Rows are points. Two turns around zero, p and q, are shown by what they do to some points. Write where each new point lands after one turn and then the other. Backwards means that the second turn is done in reverse. Each puzzle has new turns, and all numbers are rounded.

Turn p:
[ 16 -33  -4] => [-11  15  32]
[-15  76  15] => [ 38 -17 -67]
[ 21 -32  39] => [-18  51  10]
[  0  13 -69] => [ 27 -57  30]
[ -6 -27  12] => [-26  13   9]
[-16   3   7] => [-11  -4 -13]
Turn q:
[-15  25  41] => [ 18  28 -37]
[ 40 -14   8] => [ 7 22 37]
[ 20  -8 -64] => [ -3 -52  43]
[-45  -3  15] => [-22   2 -42]
Where do these land?
p, then q: [-18   7  32] => [  2 -36  -8]
q, then p backwards: [-7 -4 10] => [-3 -1 12]
p, then q: [ 72 -33 -32] => [43 73 -7]
p, then q: [-25 -24  10] => [-17 -11 -30]
p, then q backwards: [-22  54 -20] => [-29  48 -25]

Turn p:
[ -5  -5   5  18 -10  15] => [-22   1  -4  10  -6   9]
[ -7  -4  23  -6 -19  11] => [ -9 -24   4  10   1  19]
[-2 24 -4 -4 12  7] => [ -3  12  16 -13  15   0]
[ 31  23 -28  13  12 -34] => [ 20  33  -7   9  24 -39]
[  9 -15  20  -3   9   8] => [-11 -23  -6  -9  -4  -7]
[  0  -6 -23 -18   2  -3] => [ 22  10 -10 -13  -3   6]
[-27 -17   7  -1  -6  -4] => [  3  -9   9   7 -27  12]
Turn q:
[ -9 -11  -8 -16   0  25] => [ -4 -28 -17   6  -1   1]
[ 12  -3  -1 -12 -22  15] => [ -1 -12  -5   6 -23  16]
[-25  23   9  25   3  -3] => [-29  25  -2   2  16 -10]
[ 17 -16 -27 -13 -11  -9] => [34 -6 -6 14 -8 13]
[ 11  21  11 -11  22 -10] => [ -1   2  18 -24  18  13]
[ 17 -16   6  24   7  -1] => [  6   1  25   9  -8 -20]
[-24   2  10   3   2 -16] => [ -5  17 -14 -13   8 -14]
Where do these land?
p, then q backwards: [  1 -15   5  -1   3 -11] => [  1 -18   1  -2  -4   5]
q, then p: [  5  22   3 -11   2  12] => [-11  -6   4 -16 -10  16]
q, then p: [ 6  7  5 -8 -8  2] => [-3 -3 -2 -3  2 14]
p, then q backwards: [ -9 -76  -8 -11  -5  -7] => [  0 -43   5 -38 -51  13]
p, then q: [-22   8   6  -3  -3  -7] => [-14  -1  10  -7 -17  -5]
p, then q: [ 5 23 -1  2 23  1] => [ -1   5   0 -30  13   3]
q, then p: [ 10  18  -2   4  -5 -13] => [-14  -1  10  -6  16   6]
p, then q: [  4 -13  10  19  -4  16] => [ -4   6 -24  13   5 -11]
q, then p backwards: [ -1  25 -17   9  -2   8] => [ -2  16   1  11 -23  11]

Turn p:
[-46 -23 -14  13 -37 -19 -27   9] => [-20   2  45  35 -12  -1  42   4]
[  6 -23 -38  -2 -24 -27   0  25] => [  6   7  15  47 -33 -17  -5  -6]
[  7 -45  48   3  23   1  18   7] => [ 32 -20  22 -34  11  -9   0 -45]
[ -7 -45   7  20  25  -5  -5   7] => [ 28 -11  20   5  21 -24  18 -24]
[ 11  -1  25 -34  35  13   1  35] => [ 29 -41  10 -21   6   5 -36   9]
[-19  21   8  17 -22 -32 -21  16] => [-7 -4 10 29 -8 41 25  2]
[ 12  11 -26 -47  13  45  26  11] => [  3  -5 -12 -28 -20 -32 -45  42]
[ 11  41  23  48 -18  25 -18 -42] => [-43   2 -53 -19  21  23  39  -9]
[  6  14   5   7  -6  -1  19 -28] => [ -8  26 -17 -17   0   8   2  -8]
[  1  28 -23 -27 -22  -6 -32 -15] => [-44   8  -1  25   2  13 -21  25]
[ 19  22 -13   3  34   6  39 -25] => [ 24  35 -39 -23  11  -6 -18   8]
Turn q:
[ 15 -74  42 -24  -3  16  32  18] => [-24  22  67 -57 -19 -19   7   8]
[-27  15 -41  11  -7  14  21 -19] => [ -4   9 -44   1 -21  29  10 -21]
[-37  19  76 -31 -17  -3 -43  -9] => [-23  -8 -16 -25  56 -23 -28  69]
[-11  14 -11  -6 -17 -13 -74  -4] => [-23 -51 -26  31  18 -22 -28  10]
[ 11  -7   3  27  25 -21  15  -4] => [ 21  10  18   0  20   8   3 -30]
[11  2  0 11 32 14  3 21] => [ 19 -11  26   6  -2  26   8   3]
[ 12  -7 -12  26  -7   4  12  -6] => [ -7  10   4  11  -2   5  21 -23]
[ 17   5 -31 -16  31 -11  17 -29] => [ 21  24  -1  16 -21  15 -34 -24]
[ 21  16  11   0 -17   8 -15   7] => [ -5  -2   4  24   4 -14  11  22]
[-11  17 -38   2 -20  -8  32  24] => [ 26  -3 -32  -5 -33  -5  30 -13]
Where do these land?
q, then p: [-30 -22 -14 -20 -31  -9  -1  16] => [-12  23  40  19 -18  -7 -18   1]
q, then p: [-40 -36  16 -33 -32  -2 -25 -21] => [-6  4 63 28 11  7 -8 35]
q, then p: [ 32  27  13  34 -31 -39  21  36] => [ 49  41 -33   1 -11  16 -19 -38]
q, then p: [-38  31 -18  17 -21  28   7 -20] => [  4  18 -12   5 -20 -39  11  46]
q, then p backwards: [ 10  27  -2  -9  36   4 -13  -7] => [  5  18  -8 -17  21 -30  -7  20]
p, then q backwards: [-42  16   9  -3  38  27   5 -12] => [-23  10  56  -3   3   3  12  23]
q, then p: [ 30   8 -42 -20  -6  -7  19 -14] => [-36  16 -27  21 -15  17  20 -13]
p, then q: [ 19 -37  22  42 -16 -22 -23  41] => [-39  50  17  -5  12   3  10 -48]
q, then p backwards: [ 16   0 -22  -6  11 -39 -13  -3] => [ 32 -30  -7  -5  14 -12   2  15]
p, then q backwards: [ 27   5  17 -25  25  29  -6   4] => [-36  -7   6 -19  12 -23 -27   1]
p, then q: [ 15 -20  21  24  28  30  28 -20] => [ 23  23  -1   9 -27 -14 -48 -12]
